Each point is reached from the start by the listed moves, each made 0, 1 or 2 times, or once backwards (-1), plus a little noise. Is the number of moves made odd or even? Then give how often each move was made.
In the rows, 128 means zero.

Moves:
(1): [143 116 145 111]
(2): [147 161 109 134]
(3): [111 153 147 112]
Start: [137 138 120 125]
Points:
[155 113 101 139] => odd (0, 0, -1)
[169 231 152  71] => even (2, 2, 2)
[186 206 134  86] => odd (2, 2, 1)
[124 148 104 143] => odd (-1, 0, 0)
[156 228 100 123] => odd (0, 2, 1)

Moves:
(1): [114 118 104 129 120 140 109]
(2): [141 141 117 110 132 116 137]
(3): [154 118 125 155 135 117 111]
(4): [119 137 105 116 167 131 145]
(5): [107 114 135 138 145 102 123]
(6): [115 123 132 123 135 118 159]
Start: [125 137 130 123 119 127 125]
Points:
[155 166  69  95 198 125 186] => even (0, 1, 1, 2, -1, 1)
[124 175   7  53 170 160 144] => odd (2, 2, 0, 2, -1, 0)
[ 95  70 123 190 175  45 124] => odd (1, 0, 2, 0, 2, 2)

Moves:
(1): [146 134 135 114 123 126 137 131 130 135 136 107]
(2): [131 138 117 127 118 136 121 131 142 142 117 122]
(3): [137 118 130 125 122 120 130 148 149 124 128 128]
(4): [134 125 129 127 129 130 119 117 131 124 134 123]
(5): [128 131 127 122 120 125 120 126 118 125 114 128]
(6): [159 119 137 129 133 143 134 141 128 135 118 119]
(7): [119 111 127 144 124 118 142 117 134 129 125 130]
(8): [130 136 135 134 119 133 121 139 133 123 126 112]
(9): [128 120 122 118 121 136 129 135 136 124 125 115]
Start: [137 123 118 119 117 123 133 130 136 118 117 130]
Points:
[204  84 166 126  86  78 170 163 156 112 102  83] => even (2, -1, 2, 0, 2, 1, 2, 1, -1)
[231 118 135 121  63 172 132 132 170 157  74   7] => odd (2, 2, -1, 2, 1, 2, 2, 2, 1)
[189 115 125  72  98 123 122 178 184 107 131  86] => even (1, 0, 2, 1, 0, 0, -1, 0, 1)

Moves:
(1): [135 108 125 127 140 120 121 129 126 141 140 143 105]
(2): [115 119 141 137 128 129 121 119 121 114 146 129 121]
(3): [118 119 114 121 138 138 122 120 131 133 140 134 134]
(4): [138 133 136 129 113 124 133 116 123 149 136 137 130]
(5): [129 109 127 116 116 112 133 124 150 134 129 131 124]
(6): [136 149 142 132 136 143 149 128 108 126 114  94 142]
(7): [120 135 129 111 133 111 123 126 140 133 141 146 128]
(8): [117 113 121 117 122 124 119 122 138 124 132 153  98]
(9): [125 118 140 139 142 131 134 133 144 147 136 144 140]
(10): [104 106 112 123 109 128 128 142 139 124 143 142 106]
(11): [120 160 131 130 135 144 113 127 140 134 138 111 135]
Start: [117 150 143 113 127 119 121 133 114 146 126 139 112]
Points:
[107 144 218 165 142 147  96  95 128 220 203 178  42] => odd (2, 2, -1, 2, 0, 1, -1, 2, 2, 0, 2)
[112  99 141 140 137 132 116 124 151 201 162 199 123] => even (0, 0, 1, 1, 0, -1, -1, 0, 2, 0, 0)
[ 79  97 170  44  66  55 134  74 133 158 206 200   7] => odd (1, 2, 0, 2, 2, 2, 2, 2, -1, 1, 0)
